Each row of a before or after table is a point. One or more steps were done to the points. Then noise was added and the rows were shuffled. The steps act on how far a point lies along the listed directions, d1 being the first. Write out the steps. A step turns or swaps two directions, mirrors them in a line or flattens them onto one, adds a multiple of one to another, or multiplies one. Angles are multiples of 10 degrees, from the lower direction toward the higher: turns from -170 to 170, lines from 10 to 170 but not 90. Use the fewest steps. Two steps may share a direction if one is a turn and the other turns, adds or multiplies; they go together, in the order done. Otherwise the lowest direction goes first.
In the rows, zero is written as 128.

Directions:
(1): [101  77]
(2): [179 101]
Before (8 x 2):
[[163 149]
 [141 202]
 [204 117]
 [171  69]
 [150 101]
 [191 135]
 [171 129]
 [104 102]]
After (8 x 2):
[[111  96]
 [122 213]
 [182 139]
 [154 154]
 [153 100]
 [182  64]
 [167 135]
 [195 121]]
Steps: add 0.3 times d1 to d2

Directions:
(1): [121  89 187]
(2): [83 85 94]
(3): [ 74 169 149]
Before (13 x 3):
[[118  66 102]
 [130 104 163]
 [101 151 149]
 [116 150 170]
 [101 116 135]
 [141 150 127]
 [136 114 115]
 [ 74 145  78]
 [ 69 145  81]
 [169  99 145]
 [165 137 108]
 [152 130  85]
 [105 150  86]]
After (13 x 3):
[[172  94  89]
 [167 165 143]
 [115 126 173]
 [121 188 179]
 [132  98 113]
 [174 108 180]
 [197 132 133]
 [102 179 143]
 [ 75 110 119]
 [ 40  92  30]
 [ 50  94  25]
 [105 114  63]
 [ 62  10  71]]
Steps: turn d1 and d3 by 30 degrees; multiply d3 by 1.3; multiply d2 by 2.5

Directions:
(1): [147 105 156 166 127  44]
(2): [136 157  79 145 207 112]
Before (13 x 6):
[[119 171  67  74 177 202]
 [106 176  94 118 200 109]
 [125  94 166 117  82 146]
 [ 93 128 142 100  65 205]
 [132 100 138 150  95  96]
 [139  94 181 118  85 121]
 [110 158  95  88 151 228]
 [127 100 186  77   7 210]
 [154 147  95 117 109 119]
 [133 111 157 122  62 130]
 [102 121 119 124 130 123]
 [118 154 100  96 178 181]
 [132 139  98 130 155 188]]
After (13 x 6):
[[114 131 130 144 118 124]
 [ 98 178  95 102 177 144]
 [135  95 159 136 105 111]
 [121 154  97 106 190 163]
 [136 140  94 141 167 168]
 [125 157  87 120 190 172]
 [102 120 122 125 130 123]
 [143  93 178 127  97 103]
 [142 109 154 137  83  99]
 [131 170  63  94 199 166]
 [154 102 172 136  81 103]
 [155 148  98 114 109 119]
 [129 100 142 143  87 108]]
Steps: flatten d1 and d2 onto the line at 130 degrees

Directions:
(1): [171 102 156 120 198 199 117 134]
(2): [ 91 194 144 161 170 130 154 190]
Before (14 x 8):
[[ 45 221 107 181  92  31 147 175]
 [163 114 150 150 167 179 137 170]
 [148 113 168 117 203 177  96 155]
 [112  99 146 132 106 132 118 110]
 [153 123 142 145 147 150 122 127]
 [132 147 127 152 123 110 147 135]
 [193  81 130 118 139 199  77  88]
 [120 110 131 118  87 123 118 123]
 [107 175 145 154 174 150 148 175]
 [ 84 192 140 151  85  95 155 162]
 [114 153 146 135 154 121 165 154]
 [152  80 122 102 144 158 116 109]
 [ 63 180  90 108  18  43 150 103]
 [139 109 160 140 167 193 120 146]]
After (14 x 8):
[[106 192 169 164 158 148 158 184]
 [ 40 246 124 143 110  92 185 180]
 [143 130 149 120 166 151 157 138]
 [102 132 131 127  94 124 130 146]
 [171  65 145  91 146 156  72  98]
 [145 150 131 155 145 126 143 137]
 [164  87  98 115  62 132  81  64]
 [156  68 141 119 121 170 113 102]
 [188  66 141 128 131 166 118 130]
 [ 98 110 148 135 103 116 120 122]
 [157 106 134 134 121 138 119 114]
 [133  90  98 106  95 113 119  97]
 [144 122 155 128 188 185 132 142]
 [ 82 223 160 196 218 130 143 219]]
Steps: turn d1 and d2 by -60 degrees

Directions:
(1): [198 162 195 103  89 163 109 107 106]
(2): [150  47 102 110  92 168 187 110 108]
(3): [197 146 134 149 181  96 200 138 151]
(4): [135 159  94 190 150 199 127 154  74]
Before (12 x 9):
[[147 150 132 111 161 134 158 116 133]
 [ 36  57  97  99  48 165  87 110 109]
 [167 191 114 179 134 184 126 178  70]
 [  7  64  92 116 125  95 108  97 146]
 [142 174 152  91 122  89 121  99 160]
 [166 174 182 152 154 108 116 110 144]
 [118  88 122 103 117 114 142 146 143]
 [167  94 122  69 106 117 154 127 141]
 [ 61  43  16 168 191  87 157 158 170]
 [ 39 144 101 133  64 154  19 100 108]
 [ 97  42  95  98 148  79 154 146 177]
 [141 151  84 135 102 169 141 121 121]]
After (12 x 9):
[[ 92  29  72 113 128 119 154 150 148]
 [169  93 104  87 107 152 158 129 115]
 [124  86 116 110 114 135 145 148 118]
 [135 178  89 148 114 163 134 125 123]
 [101 154  99 145 132  92 108 107 160]
 [ 39  53  10 166 170 111 129 158 148]
 [155 147 191 123 128 103 101  98 143]
 [ 46  55  76 132 154  99 165 110 144]
 [103  81  75 145 122 149 167 137 116]
 [144 224 139 167 146 144  79 184 100]
 [128 147 131 104 142 142 132 110 123]
 [150 145 144  75 103 105 134  87 159]]
Steps: flatten d1 and d3 onto the line at 10 degrees; turn d2 and d4 by 40 degrees

Directions:
(1): [ 70  97 108 145  93 161  71 146 161  87 108  50]
(2): [ 71  74 136  53 131 165 167 111 118  77 130 178]
(3): [134 136 167  99 180  70 129 182 151  68 186  95]
(4): [169 179 165  99  62 162  80 140 175  96 137 177]
Before (8 x 12):
[[ 68  80 103 125 163 128 164 125 117 131 103 133]
 [126 109 136 132 140 118 103 137 117 123 140 136]
 [ 51  60 114 136 157 111 144 133 125 109 131  77]
 [162 181 138 180 154  84 142 136 123 184 140  84]
 [ 79 103  63 177  34 249  90  51 109 177  50 133]
 [ 97 121 145  84 138 106 143 152 137 100 127 175]
 [ 67  83 137  96  72 161  91 126 156  53 122  63]
 [111  80 121  99 167 128 169 116  96 124 137 126]]
After (8 x 12):
[[ 98 110 138 113 154  80 139 152 134 110 121 141]
 [111 140 126 171 107 136 125 124 147 153 116  71]
 [194 173 198  73  90 109 155 122 134 109 163 194]
 [132 111 136 126 138 120 103 139 118 128 139 145]
 [156 153  98 146  48 227 121  48  99 207  86 219]
 [117 131 141 127  47 190  82 116 166 111 109 168]
 [103 122 104 137  65 182  92 108 163 137  70 151]
 [104  99 108 127  96 185 108 108 134 119 105 117]]
Steps: add 1 times d4 to d3; turn d1 and d4 by 120 degrees; multiply d2 by 0.4

Directions:
(1): [ 72 138 132  55 160 132 154 106 136  99 171 216 100 166]
(2): [ 72  94  61 151 107 133  87 146 106 190 196 117 149 174]
(3): [165 119  78  88  83 108 138 115 148  84 172 146 218  76]
(4): [125  52 135 132 136  77 132 160 142  81 185  93  54  88]
Before (14 x 14):
[[ 64  56 144 185 147 110  86 170  65 181 155  94  63 149]
 [119 198 115  49 109 171 132  99 132 106 106 244 214 152]
 [ 61 104  92  68 169 137 142 117 147 108 231 198 127 181]
 [106 124 100 131 143 121 116 145 128 162 159 152 134 153]
 [210 169 127 166  92 127 124 122 117 167  53  87 146 107]
 [ 53 106  76 139 117 144 115 152 126 136 204 133 118 179]
 [ 80  86  97 176 111 143 103 158 143 157 172 102 148 125]
 [130 150 211 119 175 138 146 152 120 134  40 102  62 141]
 [146 145 170 108 151 120 151 140 122 104  95 128  35 121]
 [163 131 188  88 120  75 152 129 167  60 132 119 106  76]
 [108  52  79  88 118  91 115 135 138  79 222 112 152  98]
 [107 121 162  87 180 111 156 134 127  88 127 165  15 137]
 [112  55  82 144 128  92 107 116 134 108 185 133  73 117]
 [148  84  60 162  85  88 119 190 156 125 199  38 195  49]]
After (14 x 14):
[[202 136 173 146 134 129 132 117 137  89  44  65 155  68]
 [159 198 134 117 113 168 162 105 152  88  76 155 190 117]
 [ 63  81 116  48 146 105 142 154 130 106 202 159  91 149]
 [213 151 101 118 106 133 147 106 166  85 119 119 251  73]
 [119 164 200  61 171 136 165  91 101  81  84 225 128 114]
 [124 102 105  75 121  99 146 146 130  87 191 148  77 112]
 [140  82 159 137 108  64 120 158 154  99 171  67  85  87]
 [122 173 175 145 146 176 148 121 153 125  63 154 148 121]
 [ 92 122 119 147 140 125 110 141  98 197 138 127  37 196]
 [190 138 143 132 140 114 147  81 148  79  65 150 109  82]
 [154 163 122 123 137 131 136 127 138 138 110 159 167 123]
 [150 190 214 184 176 147 147 165 143 156  20  55  75 108]
 [135 107  45 165  48 141  59 164 107 176 157  96 231 125]
 [158  97  94  64 116  82 154 133 148  52 185 159 124  72]]
Steps: turn d1 and d3 by 100 degrees; mirror d2 and d4 in the line at 120 degrees
